Rows are points. The window is the flat piece filled in between its corners: a triangle in 3 columns, a solid with four corners in 4, and so on. A path goes straight from each point to the next, and from the last back to the first. List the points from which the path goes on through the window.

Window:
[[ 41 -61 -92  45]
 [ 65 -19  30  11]
 [ -3 -23  42   3]
 [-36  12 -13 -21]]
Path:
(1): [  6 -20  -8 -34]
(2): [ 32 -62 -52  15]
(3): [ 22 -21 -55  63]
(4): [-28  -3 -42  27]
(5): [-11 -35 -29 -34]
(6): [ 40 -84 -63 -23]
(7): [ 46 -25 -44  42]
(8): [ 33 -13  -2  70]
(9): [ 84 -78 -27 -14]
(10): [ 17 -42 -69 -16]
(11): [ 12  -1 -76  71]
(12): [-15  17   4  13]
Through the window after points: 2, 12

Window:
[[ 43  67  84 -15 -21  10  21  11]
 [-58  27 -38 -73 -73   1 -87 -13]
 [-26 -28 -59  55 -37  16  55 -30]
 [ 18 -34  76  48  -4  48  28  14]
 [ 92 -18 -47 -40 -55  77  39 -36]
 [-51   4 -48 -94 -26  63  29  -4]
 [121 -31  72  40  32 -21  59  34]
 [-17   0 -68  51  14  60  14  11]]
Path:
(1): [  7  -7  -8  16  40  20 -17 -53]
(2): [ 79 -13  17  -1  27  28  17 -81]
(3): [ 63 -18 -19 -10 -45  41  45  15]
(4): [-10   7  27  20 -32  16  25  87]
(5): [  2  -5  58   1  42 -13  -4 -61]
(6): [41 -1 28 -9 26 29 16 -2]
(7): [ 42   8   6 -13 -28  41  30  67]
(8): [ 20   1 -15  19 -38  16  -4  24]
(9): [ 24   3   0   1  24  22 -14 -64]
(10): [ -3  -2 -18 -48   8  27  -9 -85]
(11): [ -2   6 -36 -42 -67  49  19  29]
(12): [ 42 -25  -3  13 -60  25  33  60]
(13): [ 52 -29  -7   0  48   6  24 -70]
(14): [  1 -22 -19  19 -15  41  18 -37]
(15): [  9  12 -55  11 -70  15  52  49]
(16): [ 30  -4   4   8 -29  18  22  39]
Through the window after points: 2, 10, 14, 16

Window:
[[  10   12   32   48   55  -59   -4   -4    0]
 [  59   75    7   48   -6   51   -6   20  -41]
 [  19   -1  -57   -9   59   41 -114    1   -3]
 [  -1  -36   38   45   11   23  -20   27   21]
 [ -70  -45   21    9   34   56   19  -44    9]
 [ -11   17   11    2  -24   16  -21  -18   -6]
 [ -24  -54  -59   14   44    3  -18   18   31]
 [ -47  -13  -24  -55  121  -60   -9   79   37]
 [ -21 -108   -2  -29   64  -12   -4  -11    8]]
Path:
(1): [-66 -70 -31  17  50 -15 -37  28 -51]
(2): [ -4 -22 -27 -25  62   6 -15 -20  29]
(3): [  1 -18  -3 -25  78  13   4   9  49]
(4): [-48 -26 -14  19  70  -4 -13  42 -15]
(5): [-31 -28   6  19  39 -16  -2  23 -31]
(6): [ 12  26  24  -3  44   2  31 -10  77]
(7): [  4 -13 -10   0  43  23  -3 -16  45]
(8): [-54 -27  -1   3  25  12 -19   4 -17]
(9): [-26 -27  -2  33 -11  25 -32 -15 -58]
(10): [ 21  -9  22   9 -12  35 -14 -40  34]
(11): [37  4 -6  1 20 27  3 -9 71]
(12): [-30  -7 -15  10  25  11 -70  10 -71]
Through the window after points: 7, 11

Window:
[[ -57  -58   -9   -6  -27  -19  -36 -121  -90  -19  -13  -44]
 [ -38   10  -28   91   15  -14   19   15   36  -69    8   16]
 [ -25    3   46  -32  -17   45  -18  -18   21   52  -33  -43]
 [   1  -67   40  -31  -93   -5  -18   18  -44  103  -19  -43]
 [  -4  -40   57  -67  -11  -27   46   21  -59   89  -47    4]
 [  32   46   -3   -8  -65   51    7   -9  -39    0  -45  -32]
 [  85   18   15   85    5   46  -18  -22   51  -37  -51   12]
 [  34   19   35   25  -67   54   43  -63   16   27    1    9]
 [   5  -14  -95   48   43  -19   18  -26   41   -6    1  -17]
 [  -6   17   48    1   -1  -24  -14  -36 -106   49   56  -50]
 [  20   14  -37   23  -10  -76    1  -21  104  -53  -33   -8]
 [  25  -22  -51   15   47  -13    5   16   60  -95   57   23]]
Path:
(1): [ -3  -1 -12  12 -15 -15  -7 -27 -10   8  -7  17]
(2): [ 34 -74  18  43 -15   8  56  -7 -23 -29 -18 -83]
(3): [  6 -47  45 -23 -16 -14  62 -12  -6  33 -22 -67]
(4): [  2  40  -9 -22 -25  12 -36  17 -63  39 -38  84]
(5): [ 27  43 -35  37 -20 -12 -62 -40  52 -15 -15  67]
(6): [ 33  -4  -5  53  -4  16  20 -19  35 -59   1 -64]
(7): [ 28 -41  17  -5 -43  13  75  22 -25 -24 -37 -67]
(8): [ -9   1 -14  -1   0 -14 -30 -27  24  53 -22  40]
(9): [-11  15 -41  21 -30  -6 -17  -4  24   8 -14  38]
(10): [  8 -21   6  29  10  12  31 -17  50 -45 -30 -41]
(11): [   9  -35   21   56  -14   13   33  -21   20  -29  -23 -102]
(12): [-21  16  -7 -12 -30 -13 -23 -38 -35  39 -18  42]
Through the window after points: 3

Window:
[[   5   30    6   21  -22  -17   93   13 -121  -14   -9   10   60   -2]
 [  -9  -25    3  -15   -4   38   34  -43  -38   10  -63   22   11   92]
 [   6  -17  -29   29  -37   -1   43    2    3  -15  -28   45  -16   57]
 [  16  -32   19  -22  -14  -24   45  -17   22   11   54   11   34  -66]
 [   0  -24   15   60  -13   35  -14  -49   33   23  -27   -5   -4   20]
 [  -1  -10  -33   -7   14   12  -19  -22  -72  -22   95   42   31  -79]
 [  17  -27   -2    5  -51   39  -21   -5    4  -24  -24  -18   14   85]
 [ -34  -68   28   23   14   36    0  -29   24   -6    3  -47  -63   32]
 [  -7   18   17   -5    3  -27   13  -72    2  -42   50  -10   -7  -45]
 [ -42  -36   35    5  -34  -45  -50  -51   29   32    4  -27  -54   13]
 [  21   16  -13    4  -43   56   22  -14  -16   36   -4    2  -28   81]
 [ -38   -8   59  -10    2   15  -21    0   70   -5    0    7  -32  -42]
 [  -2   16 -108  -18   42   49   41   28  -38   -8    3   -9   66  -37]
 [  37  -35   38    5    9   -7  -28  -31   14    5  -30  -19  -62   12]]
Path:
(1): [ -8 -15   3  25  36  -3  11 -18 -37 -21  38  23  36  14]
(2): [-19  -6  12  14  44 -37  19 -21  -9  14  16 -22   0  52]
(3): [ 14  -6  -2   8 -83  66   3 -18 -39 -38 -43  24 -19 -20]
(4): [ 10 -34 -23 -15 -34  19  28 -35 -34  -4 -10 -11   1 -28]
(5): [-33  13  10  22  29  15  -6   1  -9  -2  43  30  27  40]
(6): [-10  -9   3  14  24   2  -7  -9 -12   9  38  15   3  21]
(7): [  8 -30 -18 -14 -36  28   3 -26 -22  -6 -10  -4  -7 -43]
(8): [ -2 -18  -4  -3 -46  16  26 -20 -27 -11 -16  11 -10 -18]
(9): [  6   8  18  35  61 -12   4   0   7   6  19   2  17  48]
(10): [  2 -18  17   5  13   4 -19 -10  23  -6   1 -13   2  46]
(11): [ 15 -28   3   0 -55  32   8 -24 -17 -10 -22   1 -16   9]
(12): [ -5  -4 -18   8 -49  50  28 -30 -21  -3 -30   0 -19 -35]
(13): [-11 -26   9  14  48 -27   2   8  -1   1  29 -14  31  59]
(14): [  4  -9   9  44  38  -7 -31  -2   2   4  32   3   5  50]
(15): [ -7 -31   3  -5 -27  30  11 -17 -12  11  -7   2 -17  -4]
(16): [  7 -18 -29 -62 -72  47  -5 -36 -27  24   3  13 -33 -66]
Through the window after points: 8, 10, 12, 16

Window (14 x 14):
[[  -3  -16   -5  -20   54    1   57  -30  -54   -7   27 -121   71   54]
 [   0  -19   67  -17  -32  -32  -37  -42  -61  -78   33   14  -34  -16]
 [  53   52  -65   28  -34   17    0    2   52   68  -62  -74   35   75]
 [  10   37    1  -35  -44   54  -26  -17   45  -31   77   35  -13  -45]
 [  15   18   13  -53  -65   -7   -3   60    6   22   59   57   39  -27]
 [ -48   20  -41    1   -8    5  -23  -37   50  -95  -41  -56   50   33]
 [  16  -82   21   54  -32   22   -8   46   54   42   22   54   20   22]
 [   8   26  -35  -18  -17   12   47   -9    4   33    6   70   18    3]
 [  53  -44  -34  -32   -4  -85  -38  -18   28   -4   40   70   11    6]
 [  14   50    0    9   50    2  -57   32   54  -15   37   49   40    5]
 [ -44  -78   61   -4   36  -20   29   42  -27   32   47  -28  -50   10]
 [ -25  -58  -61   92  -40   13   41   36  -46  -10   65   -1  -28  -44]
 [  45   11   23    7  -41   36   71   84   26  -43   40  -52    7   41]
 [ -27  -12   51   73  -46  -39   -1  -14   54  -16   29    1  -17   -7]]
Path:
(1): [-23  -6  -7   7 -48  -2   3   3   6 -13  60   2  12  64]
(2): [-23  16   5  13 -61  10  27   5  19   2  79  24 -11  86]
(3): [ 15 -21  24   5   1  21  -2  24   6 -17  10 -13  15 -32]
(4): [ 30 -19  36  17   5 -20  32  39  38 -21   8 -12  16 -49]
(5): [-22   5   0   1 -23  16 -10  14   0   2  60   6  -6  51]
(6): [-37  13   6 -26 -60  26   7  40   7 -26  75  16  -5  80]
(7): [ 43 -18  11  12   2  -8  41  32  12  12   7  -9  15 -39]
(8): [ 21 -11  11   9 -15  -6  12  17  22   4  24  10  10 -33]
(9): [-16 -10  -2  21 -27   0   7   5 -12   6  48  19  -9  49]
(10): [ 20   0 -13   8 -53  -4  -7  13  -9  10  41  49  12  95]
(11): [ 24  -8 -10  18  -4  -5  -3  -9  64 -33   0 -25  37 -80]
(12): [ 41 -30  -8  10  -7   1  50   7  10  -3 -27 -24   0 -91]
Through the window after points: 4, 6

Window (14 x 14):
[[  20   42  -71  -28   70    1   -2    0   63   27  -25   30   13   26]
 [  -1  -83  -58   -7  -14   45   13   44    3   75  106  -51   13   -7]
 [  21   -6   -3   -4   40   18  -36    9  -21   41    4  -38   10   38]
 [   7  -37   -8  -47   10  -72  121  -26    7  -46  -24  -80  -74  -61]
 [  28  -24  -24    0  -54  -24   41  -27  -23   96   72  -44  -51  -19]
 [  16    3   32  -33  -47  -16   84  -42   71  -64  -65    2  -46   -5]
 [  -9   19  -14   14  -39   -6   56   34  -40   44  -30   23   40  -33]
 [ -68   15  -15   58   91  -44   27  -11   63   22   39  -26   28   66]
 [ -20   -1   13  -49    8   -8   46  -14   -7  -21   77   -4  -20  -76]
 [ -52   35  -43  -14   22   14  -27   56   35   52   13  -27  -27   39]
 [ -17   14  -12  -79    4   -4   36   42  -33  105   79  -41   81   16]
 [ -21  -34  -74   -8  -22  -46  -46   -4   17  -13    0    5  -15   62]
 [  53   38   10   25  -38 -102   31   53   52  -73  -48    3   -8    7]
 [  35  -65   44  -49  -44  -77   62   14   24    3  -54   23  -71  -55]]
Path:
(1): [  8  19 -14 -19  13 -40  65  11  -5 -50 -13  38 -50  48]
(2): [  0  19  20 -14 -27 -59   5  -4  63  29 -28 -57  30 -52]
(3): [  2 -15 -15 -31   4 -33   4 -21  43   5 -12 -52   7 -23]
(4): [ -1  -7  -9 -20   4 -16  50  12  18  -2  20  -5 -43  15]
(5): [ 20 -10   2   4  -5 -37  56   9   2 -33  11  12 -59  15]
(6): [ -3  -6 -23 -11 -22 -58 -10   1  74  -4 -43 -33   8 -42]
(7): [-13 -24  -3 -41 -30 -32  16   1  20  50  10 -59  22 -51]
(8): [ 23  13 -29 -17  20  -7  78  38 -39  37  59  29 -20  68]
Through the window after points: 7

Window, 14 rows:
[[   2   38   36   82  -26  -53    4   76   47   19  -20  -24   40   -4]
 [  33   82  -41   29  -65   54  -60   43  -56   60  -33   40    8  -38]
 [ -40   51   22   20   56   73   35   -2   14    2  -43   11  -14   20]
 [ -28    1  -37  121    5  -72  -46   79   21  -19  -24  -20   54   61]
 [  11   -2   30   97  -27  -14    1   48   -8  -51  -43   15   22    9]
 [  16  -60   22    1   33  -81   42   -9    8  -62   50  -35   63   24]
 [  27   11   18   49   -6  -42  -58   88   23   -9    4   55   37   34]
 [   7   67   -5  -50   11   31    0   10  -16   -4 -108   15  -36  -26]
 [ -13   50    6  -16  -26   59    2  -13   53  -44  -51   -9   16    9]
 [ -18   88  -25   10    5   -3   26   -9    9  -39  -26   53  -10  -13]
 [  13   49   18   22   21   11  -10  -68   27   -3  -52   13  -28   15]
 [ -29   27  -22  -16  -55   32   -9   -6  -10   53  -68   80  -12  -27]
 [  -1  -57    7   -5   -8  -51  -11   16   17  -50   66  -21  -35  -33]
 [  56  -51  -30   17    5  -48   53   26   47  -42   30  -11  -10   28]]
Path:
(1): [ -9  18  -1   4 -53 -39   0  54 -40   3  28 -16 -39  53]
(2): [  7  -3  -2  28  38  23 -20 -22  63 -38 -38  24  29 -66]
(3): [ 11  25  -1  44   7   7  14  10  40  -7 -37   8  35 -22]
(4): [-16  63  10   1 -18   0   5  22  -9 -13 -37  19 -37  86]
(5): [-35   3  43 -13 -46 -46   8  64   4 -27  34 -29 -43  49]
(6): [ 50 -15 -32  59  31 -19   0  -7  37 -15 -22  25  52 -42]
(7): [  0  13 -29  21  42  25 -18 -14  59 -23 -22  27  28 -64]
(8): [  2  32   5   6 -41  -2   2  31 -31 -24 -44   1 -13  63]
(9): [  4  27  21 -15 -76 -38  18  34  26   6 -14  -2 -63  72]
(10): [  5  17 -26  28  56  19 -13  -8   8  -9  -9  22  46 -49]
(11): [ 18  15 -17  49  41  18 -36  -3  59 -29 -19  43  43 -40]
(12): [-19  40  21  13 -29  -8   7  28 -15  -5 -31   2 -11  28]
(13): [-12  25  11  -5 -47 -13   5  52 -12 -28 -17  14 -11  47]
(14): [  6  36 -27  21  33  30 -11  -3  35  11 -72  24  21 -66]
(15): [ 13  19   6  44   6 -14  -7  21  25 -13 -17   3  24 -18]
(16): [ -3  30  11  11 -40 -25  15  20 -14  -1 -40   4 -28  59]
Through the window after points: 1, 5, 15

Window:
[[-45 -21 -52 -60  69  28 -25  -1  18  55 -39  12  27 -28]
 [-47 -31  29 -20 -25 -22   0 -48  41 -21  16 -18  21 -60]
 [ 35 -58 -47 -74  24  38 -12  55 -38  23 -42 -13  59 -44]
 [  9 -54  -4 -18  -8 -26 -27 -57  -2 -42  13 -17 -51  19]
 [-23 -48 -47 -28  23  40 -27 -24 -47  64 -18 -11  82   1]
 [-29 -85 -10   4  43   8 -23  20 -33  44 -65  57  38   0]
 [-23  51  42 -26  20  -6  35 -48 -12 -28   1  -4  -1 -13]
 [ 19  72  56  18 -22  22 -40  25  42  20  36 -23 -42  52]
 [ 17  39  11  -5 -23 -52 -32 -61  41 -78  44  23   7 -11]
 [ -5  18  48 -85 -42  -8  13 -51  21  -2  32  44   2  35]
 [  2 -13  17 -32  10 -38  23 -17  51 -78  42 -29  29  36]
 [  7  68   8  40 -40  99  15   4  52  21   2  30 -48  61]
 [-50  22 -10  -8 -20 -33  28  -8   1  -2  53  30 -22  -2]
 [-46  34  -3  -1 -49 -57   7 -32  29 -19 -38  -3 -14  25]]
Path:
(1): [-40  13  11 -31  13  14 -30  35  40 -61   2  -2 -15  -2]
(2): [-37 -14  -4 -52  -8  33 -16 -20 -19 -24  11  15  28   9]
(3): [  6 -24   8 -13  12 -21   2 -24   9  64 -24  21  24   7]
(4): [ -4  15   2  15   5  -6  25 -33  34  48 -13 -18  -7  17]
(5): [-23  28  18 -29 -13  46 -11  -1 -11 -55  15  48 -11   8]
(6): [-59 -17  20 -48  18  19 -25  46 -11 -36   4  -4  13   7]
(7): [  3 -38 -12  -5  10 -10 -12 -39   2  19 -21  21  -1   4]
(8): [121   8   8 -18   0  -7 -27 -25  46  38  40 -15 -39  14]
(9): [-101   45   34    1  -14   34  -19   43   -2  -15  -14   -3   17   29]
(10): [-45  10  -5 -32  -2  54 -50   7 -32 -25  -4  37  14  62]
(11): [ 16   5  -4 -12   2 -12  16 -32  33  12   6  -5  -1 -12]
(12): [ 19  -3  19  -1 -26 -10   7 -14  14  22 -20  19   2  -9]
(13): [-67   3  16 -37  22  24 -37 -14  -5 -57  58   2   4  78]
(14): [-13   2  -7 -47  14  41 -34 -16 -39 -22  -6   6  35 -16]
(15): [-34 -16 -11   5   8 -37  41 -30  46  68   1  -4  10  13]
(16): [ -1 -25   5  -8  -9 -12  26 -48 -17  68 -12  39  43  16]
Through the window after points: 2, 4, 6, 8, 14
